Each row is a point. The last column is the point's height on a tilted bowl or saddle (a function of degree 2), plus a little noise. Count its main directions that bend up, bend down and stay straight.

Points (12 x 3):
-17	19	35
-60	-31	44
-30	-24	42
19	35	33
17	-30	-12
-36	-19	41
28	-39	-50
-47	42	-24
-67	-61	45
-39	-30	42
-43	-36	42
-65	-44	47
Directions: 0 up, 1 down, 1 straight

Points (17 x 4):
-5	70	-59	29
26	-63	18	11
-84	43	-20	60
14	64	15	25
-81	63	-40	82
-31	3	-11	-17
-33	2	18	-16
-18	37	14	-5
-66	-8	-54	39
4	-42	29	-11
19	-26	10	-16
-5	16	2	-21
-19	-5	24	-20
-34	-34	49	-6
76	-91	26	102
-3	0	-30	-20
10	-24	45	-7
Directions: 3 up, 0 down, 0 straight

Points, 27 rows:
34	3	-20	29	-13
19	42	-15	31	-28
-7	34	-32	15	-29
2	-11	-11	-24	-12
45	-15	51	-104	-62
-19	13	70	-21	-40
-24	36	14	-7	-26
6	25	0	-24	-21
64	17	-13	40	-13
1	29	55	-22	-38
64	32	-54	-34	-56
13	71	-31	2	-54
31	-36	-1	7	-18
-72	-24	-40	39	-50
11	22	-36	5	-26
3	-67	-14	88	5
-3	1	82	63	11
-13	48	-26	-22	-25
-21	56	64	3	-55
6	55	-66	5	-48
49	-10	28	-59	-46
-24	-25	30	-39	-17
-26	3	14	-21	-14
38	45	-13	-13	-41
5	-32	-53	38	-28
-88	-35	-29	-74	43
10	81	100	-2	-96
Directions: 1 up, 3 down, 0 straight

Points (49 x 7):
8	-52	-48	-25	-8	33	18
-42	-49	66	8	42	48	36
2	-25	-34	-31	40	29	21
6	-12	17	69	-41	-40	46
-11	-29	5	-27	24	8	11
16	19	5	-30	71	22	31
-9	23	-13	-25	4	-49	8
79	2	-50	-23	11	-6	33
3	41	52	43	6	-26	31
-6	18	16	4	55	-12	18
0	-28	-64	47	26	8	42
36	-22	-6	26	-13	-26	20
13	35	33	-36	14	-127	36
8	36	-65	44	-24	26	36
30	-5	44	30	-4	22	19
30	7	6	66	58	15	46
73	-30	-29	45	-3	29	36
2	44	72	8	-35	-17	39
-21	55	-53	-19	-7	19	25
35	-28	-76	1	21	74	38
-50	1	-7	18	-4	57	26
-5	-46	128	70	18	-11	84
-69	66	-80	0	105	29	106
32	-1	59	0	22	61	24
-28	-44	5	-4	-35	0	17
-22	-29	-5	49	26	9	27
-5	69	-6	-5	-7	20	19
69	-5	19	-64	-16	-18	37
55	-3	62	-68	22	-2	45
-19	3	11	82	-1	87	47
38	28	-18	10	-58	54	28
-14	2	-1	-26	16	1	9
-17	22	24	-20	-38	36	17
12	18	13	-7	-88	-51	48
-37	-75	-7	-112	12	-18	67
-27	-86	-37	29	2	-7	44
62	82	16	17	45	-5	49
-94	-58	26	78	-6	28	78
25	53	-28	-32	-52	-9	28
44	50	-27	-62	-20	-12	31
-57	67	3	64	-18	12	46
-20	37	37	38	9	-68	27
-9	13	18	-15	-8	-16	9
12	-6	62	-25	-66	24	32
-15	0	14	-35	-11	83	19
38	0	-5	-21	-79	-4	34
42	-9	-10	28	-46	24	22
-76	-53	49	-30	-23	-58	57
44	14	-5	-16	29	25	17
Directions: 5 up, 0 down, 1 straight

Points (60 x 9):
-13	51	-45	-31	-53	73	47	-39	-99
29	5	-17	38	-11	-38	4	44	-24
-13	-5	-11	7	-33	17	-5	-14	-7
-18	23	16	54	58	-20	67	-71	20
-26	-17	41	34	47	24	-50	42	-15
76	42	2	-30	-26	-13	-80	46	-20
8	7	-15	15	-26	46	41	-47	-16
-53	47	-9	0	13	-30	53	-37	15
16	28	-11	-18	101	-11	40	44	-85
23	-64	18	88	13	55	-69	26	14
-26	1	69	-87	28	15	-93	21	-65
44	2	65	-22	27	-54	24	50	-37
-30	98	58	22	23	-12	-59	-15	-9
-40	-14	58	60	23	37	-82	-39	-21
-36	67	-6	57	9	-14	-27	14	22
13	38	-40	23	-24	-3	36	-10	-18
-58	2	-13	83	-5	-70	3	-40	66
-85	7	9	-55	-34	25	-1	23	-28
-7	3	23	23	-46	24	13	28	-13
-38	66	-1	10	-30	-23	37	-1	-15
-2	63	16	-6	15	-37	14	67	-24
-17	-58	-46	5	0	13	-18	-34	7
0	14	5	17	5	20	-25	5	-5
28	69	4	54	-29	42	-83	20	-61
-15	-19	1	9	51	11	64	7	-44
-24	43	-42	10	-20	3	-24	11	-13
-12	-3	70	-6	-67	22	3	-8	-57
13	-13	-38	70	0	28	-45	24	-6
-33	2	16	8	5	14	-8	-59	11
-19	-60	-6	15	-49	3	48	56	-37
-13	-29	-20	-2	-42	-33	-3	16	-17
-29	-67	11	59	13	-17	-22	28	6
31	-81	37	29	16	42	10	-8	14
-6	-30	-47	-14	-21	0	3	16	-12
15	-54	-57	37	19	-1	-22	26	-19
-30	3	11	18	65	-12	-27	0	-11
-37	-55	69	102	-13	-5	22	-7	37
5	-18	69	34	29	-14	-34	-29	-37
-64	79	27	53	23	-64	29	-21	49
-20	37	5	46	35	27	59	0	-12
22	-43	7	-56	-18	-22	4	43	7
-20	-9	-40	-59	21	16	-37	-28	-13
64	-2	4	26	-17	-62	5	15	-40
21	21	-47	-5	1	-104	17	-8	-48
-24	24	-40	-42	-24	-53	-39	-13	11
2	4	2	-15	-38	13	-13	-28	-20
-35	31	30	-23	34	-46	-75	38	-18
3	-53	80	-52	31	-51	16	27	-67
-58	-38	16	-13	3	-56	25	8	-16
58	36	-60	58	23	16	2	-82	1
20	47	-1	8	-15	43	-71	-12	-62
34	15	2	-41	21	16	50	0	-20
37	-65	53	-7	-81	19	-34	38	-13
-63	35	-4	-45	91	3	43	96	-140
-26	72	-9	89	-53	20	-56	-91	2
-30	-32	-98	82	-44	108	46	-18	-28
-47	63	23	50	51	-20	59	-20	11
-17	-13	15	27	-40	77	13	32	-16
44	14	62	41	23	-45	-49	-70	-85
41	0	34	9	-83	1	47	39	-39
Directions: 2 up, 4 down, 2 straight

Points (73 x 9):
-101	4	-1	-4	-12	0	-55	16	35
-21	-92	-50	-22	-4	82	2	103	103
0	-61	-49	22	-23	17	56	-47	41
-22	-5	-42	16	-8	-5	-65	49	31
-26	135	31	64	3	-9	-16	28	121
-17	-66	33	20	1	17	-11	-9	9
-30	-21	14	56	-10	-94	-35	-21	62
45	39	26	-29	30	-35	60	-9	41
41	33	-10	-24	-11	-6	-13	-12	15
33	2	-60	4	63	-26	-17	13	2
-7	7	25	6	31	29	-67	-20	-15
-16	7	21	2	-42	-62	48	-7	10
8	27	68	-66	10	14	-66	-53	29
20	42	76	-59	-31	16	-54	0	13
11	-37	49	27	-27	73	24	-28	28
-59	46	-1	-3	-13	61	-72	-20	13
-48	-15	-12	61	33	-9	-84	14	25
23	-2	-53	-24	28	11	14	-33	11
7	-44	-18	49	-15	-10	19	-60	46
-41	0	-20	4	-26	-6	-40	37	17
-5	-58	-11	-17	-2	-3	-58	7	18
11	7	-29	-129	26	49	21	27	60
72	47	8	-40	-61	60	-3	1	26
12	-56	90	35	40	48	24	-22	-15
-32	47	-25	52	16	20	97	41	80
-46	-30	25	-8	11	-29	9	-29	23
2	20	-8	-61	25	-22	-46	14	17
5	28	-28	-69	-3	-7	5	42	25
-26	-30	-38	-27	56	-4	-34	28	0
39	-14	-17	24	0	15	-63	51	27
47	-47	55	-14	30	3	7	10	-11
86	14	-48	10	52	6	6	46	17
-20	49	5	51	77	-1	11	-6	23
8	53	-10	-55	-49	5	-43	39	5
-58	-95	-26	43	5	-37	-5	-73	93
-44	-45	-66	22	-25	-51	-4	72	57
-50	-36	-40	-66	38	3	33	0	29
76	68	-20	25	-16	-27	-6	14	30
-10	31	-8	-11	55	-107	7	-16	51
-30	-35	67	18	9	47	1	19	1
35	3	12	32	-13	11	37	29	22
-17	-45	11	34	15	-18	-10	23	13
-18	53	18	-17	27	31	-20	-31	25
50	55	34	-39	41	-39	22	-28	54
42	23	32	-29	-39	-108	34	50	-14
53	0	48	-70	-36	28	6	52	17
-59	-59	15	30	11	-50	-6	1	36
6	-35	-9	59	15	2	0	33	19
60	-95	20	1	45	12	27	39	-8
85	39	-43	-1	9	-6	-4	17	25
-30	-26	1	-57	4	0	30	-13	20
-31	-23	-9	40	-31	10	43	-10	23
-57	-27	7	9	76	10	-90	23	-28
-6	-60	-26	30	36	-13	-15	48	16
-22	-38	96	-54	67	29	23	3	-38
-2	-3	74	-98	-92	14	5	44	-12
-38	45	-55	-7	21	24	8	37	45
-71	58	-27	3	-5	20	-62	-43	37
12	51	-80	79	45	-11	36	18	35
11	-19	-22	-30	57	-43	-7	24	-1
-26	-47	-48	-10	-12	-18	-31	27	29
80	47	-30	-102	40	50	19	-69	93
-8	37	14	-21	-12	-2	-42	28	10
-1	1	-100	38	15	35	-12	-24	8
20	12	-10	-36	-3	-26	-23	49	11
45	27	15	15	-30	-38	-12	-45	35
-61	74	-32	-17	6	-49	33	-22	69
41	28	-4	40	-9	36	-30	0	14
16	-28	15	-11	28	44	-11	-21	-20
-56	-1	30	18	40	-16	8	36	23
53	128	-31	1	34	-45	-34	2	93
59	48	-14	-68	-63	2	15	-3	6
-14	62	-65	3	9	-42	-30	35	38
Directions: 5 up, 1 down, 2 straight

Points:
-26	-16	-8	37	21	-33	8	-12	22
16	-43	-36	27	-79	-16	-26	21	16
-21	-24	19	4	-43	33	-33	39	14
19	32	-6	-32	18	-18	26	2	1
-15	4	-70	-5	8	65	75	23	-17
-83	47	-1	-1	37	-2	-5	-1	48
-8	39	26	-10	-80	43	-10	-36	12
-5	-39	-27	-8	14	-24	-108	77	70
-83	71	-22	24	20	-73	35	24	39
-69	-13	14	84	-41	-20	-81	4	-41
17	-2	-68	24	11	-41	-23	18	28
55	-24	5	-13	-3	-40	14	16	-14
-51	-34	67	53	60	-53	-67	-21	40
-17	9	-55	37	26	22	39	44	7
-45	40	53	16	-42	-78	12	-24	30
-9	16	21	-26	-11	45	57	21	11
0	35	-31	-1	65	-62	44	18	-23
-46	8	-22	4	-16	-4	-26	69	29
25	-57	-13	39	37	-27	36	19	-5
-7	29	0	16	40	7	49	4	4
20	35	-18	-31	-16	13	-49	-40	55
10	-30	-39	-2	-27	47	-29	1	24
4	99	37	36	13	-23	-27	20	47
37	-10	16	10	-17	7	-15	-58	13
20	39	40	28	-59	2	9	3	15
29	18	19	18	91	52	11	-2	40
3	13	65	24	-47	-30	121	-3	43
31	-21	-16	-58	-58	-37	65	-16	-20
-37	-1	17	-3	-63	-54	-27	25	22
31	76	-2	35	53	37	-28	26	69
42	-16	14	35	35	5	-35	-25	25
-23	-78	67	-9	-10	31	17	-53	47
41	-37	-13	-47	14	-44	-24	37	3
-7	51	-51	16	27	46	-5	-27	49
18	-80	-75	1	-24	24	-57	-14	56
37	-14	13	28	29	19	31	-15	8
34	-44	45	-43	-45	-26	8	4	28
-61	53	32	6	-48	23	65	-33	22
20	21	100	-4	-29	-3	39	-8	62
-25	-35	-26	2	43	-47	10	-37	31
-27	-10	5	84	-67	121	25	-4	-21
-32	52	-14	10	49	-4	71	14	-1
71	-12	-22	15	12	-23	-41	16	23
-77	-17	-14	5	18	-115	36	9	57
57	-71	-45	-80	20	-32	21	62	-59
16	4	-6	0	-33	-56	-12	54	10
-35	-40	-94	-14	-58	-27	-119	-50	127
2	42	1	-18	19	55	9	-2	27
17	2	-4	31	11	17	-14	11	16
4	14	7	-82	-57	11	-78	64	86
36	70	3	-23	23	17	16	61	30
44	39	11	-62	-16	0	25	51	19
-1	-19	27	3	5	-19	-66	11	20
-11	85	-21	-38	-50	-40	-34	-6	74
-22	13	21	35	62	16	21	14	26
73	-50	2	-56	54	30	-15	25	-2
27	42	-116	-19	-76	45	-12	45	76
-65	-33	63	30	-27	-43	-10	5	31
-42	-27	-44	-52	7	13	-11	11	47
-6	-36	-14	61	-71	68	7	8	-2
-25	60	-62	-38	-23	64	65	73	3
6	-2	9	-5	-12	6	-28	45	21
Directions: 4 up, 1 down, 3 straight

Points, 74 rows:
-67	-82	49	-23	30	-15	-39	-48	23
18	-70	19	19	60	-68	-43	13	78
31	-61	9	-1	-6	-4	61	-45	-29
-18	-58	-39	-79	-19	7	71	15	-3
-2	-31	45	0	-66	-65	31	-21	-9
13	43	-24	1	-89	-36	45	-31	-12
19	-66	35	-28	-43	-19	-5	64	-32
-20	7	14	66	31	-15	-5	-16	-1
50	-20	-53	21	3	-1	-53	-33	0
30	7	22	10	48	-61	-14	106	24
38	14	3	13	23	-19	32	30	-9
56	33	-70	6	-1	120	30	53	-133
20	-7	17	-50	57	86	27	55	-81
36	19	-34	-2	-17	-5	64	28	-33
-34	-51	0	15	-12	0	33	20	-1
25	-24	36	-6	-50	10	-23	-22	-10
25	26	-22	-29	-4	93	0	-29	-72
-32	-19	55	39	-13	-15	46	9	10
-91	-50	-42	-4	-19	51	-72	33	6
-65	-62	-2	0	-45	40	16	86	-4
27	24	4	12	-41	2	37	1	-22
20	34	-42	52	45	-26	10	99	18
-43	-58	-21	-26	46	13	43	20	6
17	25	-56	-15	19	16	-38	26	3
13	34	21	12	-35	33	-20	38	-43
-68	42	72	-11	11	16	18	0	1
12	92	37	-75	31	-6	89	-10	-6
-34	38	-11	-51	38	33	-86	-71	-52
-26	6	-9	-14	-3	-21	-22	-46	-2
27	59	38	-31	-2	30	69	-15	-44
-42	15	19	-21	-8	-26	19	-5	18
-53	-30	-13	35	2	-11	-69	52	7
30	-26	6	13	17	-61	13	0	26
19	23	36	-34	-70	-12	-55	54	-48
-10	-28	26	-119	-20	-3	-73	-33	51
16	7	61	-75	2	47	10	-29	-25
-32	23	-35	-42	21	12	2	-16	7
3	-59	24	65	10	-35	-31	1	30
19	61	72	90	15	-49	-29	-88	-6
-49	14	-8	57	46	22	-23	-1	-30
-22	-54	26	-72	-60	-1	4	-24	16
95	7	-11	13	-12	36	19	102	-124
-13	-15	-2	11	-2	30	16	5	-14
34	57	-8	12	-6	-24	-16	1	1
6	-21	-17	17	18	-17	57	42	-11
18	54	44	-7	5	-37	22	-28	9
49	28	71	80	-27	-87	-45	6	38
-19	-16	-29	12	26	35	20	24	-17
34	1	32	-22	55	-33	7	34	16
22	66	-14	7	-97	56	-39	-19	-56
10	70	45	-40	-15	-12	15	21	-8
-23	27	-16	-13	19	30	38	-33	-30
-38	-37	42	-22	-62	46	-11	50	-14
48	-36	-37	27	-70	-34	-7	43	-29
56	-13	-17	57	-24	12	10	-29	-31
-30	-37	-15	-72	130	-59	16	14	86
7	32	-20	-45	14	32	-105	-18	-20
-22	58	26	-3	42	6	34	-49	-30
-45	53	27	-30	-35	-27	-9	-48	0
-52	-3	-25	1	-12	4	110	-39	-31
-34	-8	21	31	14	-4	-6	13	5
-47	8	-8	13	-36	-40	-75	-32	-18
2	7	-38	-30	-9	-86	6	30	48
-14	13	-20	70	4	2	-47	-11	-22
19	-25	-24	-23	25	11	-18	-2	6
-107	17	-55	38	28	21	20	-21	-34
23	23	-57	-64	0	-27	-73	40	58
-39	35	38	41	85	46	-13	13	-56
-4	22	-24	-10	33	87	69	-30	-91
-25	-10	-44	-10	49	-21	11	15	24
96	-30	47	13	-37	38	14	-5	-49
1	-21	29	-10	-64	-13	4	52	-28
-12	3	67	-35	-60	-4	12	-2	-8
-19	18	-67	-62	-11	-4	-11	37	44
Directions: 3 up, 3 down, 2 straight

Points, 64 rows:
8	39	-9	9	-42	40	33	-11	-7
-8	-32	-17	44	-55	-12	11	57	-21
42	-40	-57	14	-22	0	-87	-13	-32
-45	61	13	-68	-21	3	-73	4	-24
109	-11	91	70	-72	18	9	-17	-83
-28	-10	32	11	51	10	-15	-24	-31
0	-17	10	-39	49	2	21	37	-24
32	30	-14	-32	-64	-21	-49	-9	-17
-17	1	-29	15	20	13	-36	24	-7
-10	17	-2	17	22	-19	-3	23	-11
-6	32	54	-54	-65	-45	38	-3	-36
-4	-12	-96	9	-7	-36	21	25	-20
14	11	0	-13	-36	56	79	14	-27
-33	0	12	-15	-48	1	-71	-20	-4
-54	-82	13	-51	36	17	-17	23	-33
-27	-30	-16	13	26	-39	-32	45	-19
-39	-20	46	-74	18	-37	11	-48	-42
-44	75	19	35	17	32	41	40	-30
37	-3	67	22	-3	16	-31	-77	-54
31	29	-2	-48	-9	44	5	25	-17
-29	14	-61	-1	23	44	-4	-19	-17
-32	11	-5	-23	-6	20	37	-3	-4
68	28	44	29	-48	-15	35	-24	-45
1	13	-25	8	57	60	-70	-23	-48
10	-7	-31	-18	-51	24	4	-9	2
45	-11	28	-40	-53	28	49	38	-33
6	-26	34	72	0	-49	-62	-8	-54
13	10	-65	35	-78	36	35	-43	-29
42	22	33	7	-13	-12	32	-67	-43
5	66	38	72	37	-11	3	22	-45
-44	-129	-39	-78	-3	-50	12	21	-37
-43	13	70	31	23	-41	88	-6	-64
-6	28	-53	13	-22	-69	-38	-23	-27
11	46	-5	-55	47	-8	22	-20	-34
-15	32	-1	24	19	-57	31	19	-29
50	-21	2	64	55	-27	-45	1	-69
6	48	2	24	-66	20	27	72	-23
-57	-1	-42	-47	13	-14	58	4	-15
-29	-14	17	-11	-28	24	-31	0	6
10	-80	-17	-59	-47	70	-82	-24	-35
49	-53	-49	3	52	13	30	-87	-75
37	17	-19	16	47	-4	-1	-21	-35
-3	0	-8	8	-37	-6	-12	39	2
96	-1	105	2	20	-24	-39	-28	-112
22	17	58	26	-12	19	-6	3	-13
-25	7	23	8	5	50	-44	24	-3
75	-9	68	-26	-1	66	-9	10	-57
52	-13	-18	25	18	-30	8	-27	-36
7	29	-7	-23	-10	-22	-55	-101	-54
32	60	18	-8	-30	117	-39	-67	-56
41	-28	-36	-3	-80	17	59	42	-38
-10	-73	24	57	-21	13	-22	16	-24
-89	-22	-79	8	-27	-44	-64	35	-32
34	26	-6	0	-83	-34	48	19	-35
-31	-14	52	-14	1	14	68	74	-41
-21	-18	-42	-61	34	8	21	-1	-9
-3	-80	-57	-45	53	-32	-49	-26	-30
30	-104	65	38	-81	-23	-63	-24	-86
35	19	-51	-31	-97	-7	59	45	-46
-38	-7	-37	1	-50	-26	18	-18	-4
-49	20	-24	-62	-18	-41	22	-25	-8
-23	20	-3	-4	-35	-19	19	-7	-1
-93	11	4	63	-26	-25	-54	-74	-56
16	30	-4	-48	-22	34	41	-27	-19
Directions: 0 up, 7 down, 1 straight
